Every row gives one point. The points of each table are mixes of a few directions, plus a little noise. Count the directions of each table, and those that both share. Where both have some left over, give the other angles between the two spaces (their principal angles), to ten degrees, smallest first.

First, 7 rows:
[[ 27 -32 -38]
 [ 35  29  84]
 [ 25 -26 -28]
 [-39  28  21]
 [ -3   5   8]
 [-20  -3 -23]
 [-24  -2 -24]]
Second (4 x 3):
[[ 45   9  -7]
 [ 48 -26 -25]
 [-57  14  22]
 [-36   3  11]]
Directions: first 2, second 2, shared 1; angles 50

First (7 x 6):
[[-66 -19 -11  17  -4  -9]
 [-56  -8 -10   6 -11 -13]
 [-85 -45  24   6 -27   3]
 [ 46  37  -2   5  -7  -8]
 [ 75  31  12 -30  -3   7]
 [ 50  -4   3  27  25  14]
 [ 38   7 -17 -32  29   6]]
Second, 6 rows:
[[ 12  -8 -16   1  17  31]
 [ 18 -41  10  23  63 -22]
 [ 24  35   0 -68 -36  20]
 [-54  -4  11  20  -2 -67]
 [-39  23 -28 -19 -33  12]
 [ 36  -5  25  39  -9  22]]
Directions: first 4, second 4, shared 3; angles 90

First (11 x 11):
[[ -9  18  58  29  48  -2  18 -23 -68 -53   4]
 [  1  19   6  18 -11 -13 -10  11  13   1 -19]
 [ -2  30  26  40 -12 -28  -9   9   4 -11 -27]
 [ 22 -17 -25 -49 -11  -2 -19 -39  13 -11  14]
 [  4  17  27  23 -19 -33  -3 -15  -5 -25 -19]
 [ 19 -80 -23 -80 -28  -9  23 -70  -6  -3  36]
 [-30 -41 -16  -2  42  57  48  48 -20  50  29]
 [ -2  22  -4  17  -2   0 -13  22  16  10 -13]
 [ -5  15 -12  23 -16  -3  -9  39  32  29 -18]
 [  4 -11 -19 -13 -14   0  -5   3  19  14   2]
 [  3  26 -15  -7  29  27 -23  16   0  -2   8]]
Second (9 x 11):
[[ -4  11  30  32  27 -25  74 -20 -44 -19  27]
 [ -1   4  23   4  -1  -1 -30  -8 -12 -22 -20]
 [  2  -6 -14 -19 -18  16 -53  11  25   7 -22]
 [ -7  15  62  24  11 -16 -24 -26 -47 -57 -28]
 [  0  -1  -1  -5  -5   5 -19   2   6  -1 -10]
 [  6 -12 -50 -20  -9  12  17  20  38  45  21]
 [  2  -8 -25 -18 -12  12 -21  13  26  20  -3]
 [  4  -9 -52  -3  10  -2  95  15  22  54  59]
 [ -2   5  27   3  -2   0 -39  -8 -13 -27 -26]]
Directions: first 4, second 2, shared 1; angles 50

First, 9 rows:
[[-51  -6 -53 -17 -23  -5 -22  16 -31  31   4  24 -21  32]
 [ 25  41 -19 -15 -25  26 -49 -38 -32  48 -65  51 -79  53]
 [-40 -29 -17  -9   1 -10   0  21   1  -2  23  -2  13  -3]
 [ 14  -5 -82  24  15  41 -22   1 -84  34   0  28 -13  23]
 [ 29   2  42  -3  30  18  -4 -32  64 -69  -1  12 -17 -32]
 [ -4  -6  15  -7  -4  -9   1   7   6   9  -4  -7   4  -1]
 [ 48  20  65  26  15 -15  53  -7  46 -50  17 -51  52 -46]
 [-22  16 -16   9 -20 -24  32  18  -3  -5  30 -21  29   0]
 [  3 -32  65 -10  11 -22  13  17  33   2  -3 -36  34 -27]]
Second, 9 rows:
[[  4   5   1   7  -8 -16  20 -11   7   7   5  16   3  -1]
 [ -7  19 -20  10   1  39 -73  40 -30 -29 -12   2   3   6]
 [ 13  -1  14  10 -18 -55  87 -46  33  33  18  32   4  -6]
 [ 11   4   6  13 -18 -44  61 -34  24  24  14  31   6  -4]
 [-13   4 -15  -8  16  56 -89  47 -35 -35 -18 -27  -4   6]
 [-14 -14  -4 -24  27  55 -74  40 -27 -28 -17 -50 -11   3]
 [-12  -4  -9 -14  18  46 -69  38 -26 -27 -15 -32  -6   4]
 [  3 -36  28 -27  15 -24  65 -32  28  24  10 -34 -12  -9]
 [ 16  23   1  33 -34 -59  72 -41  25  27  17  65  13  -2]]
Directions: first 5, second 2, shared 0; angles 50, 60
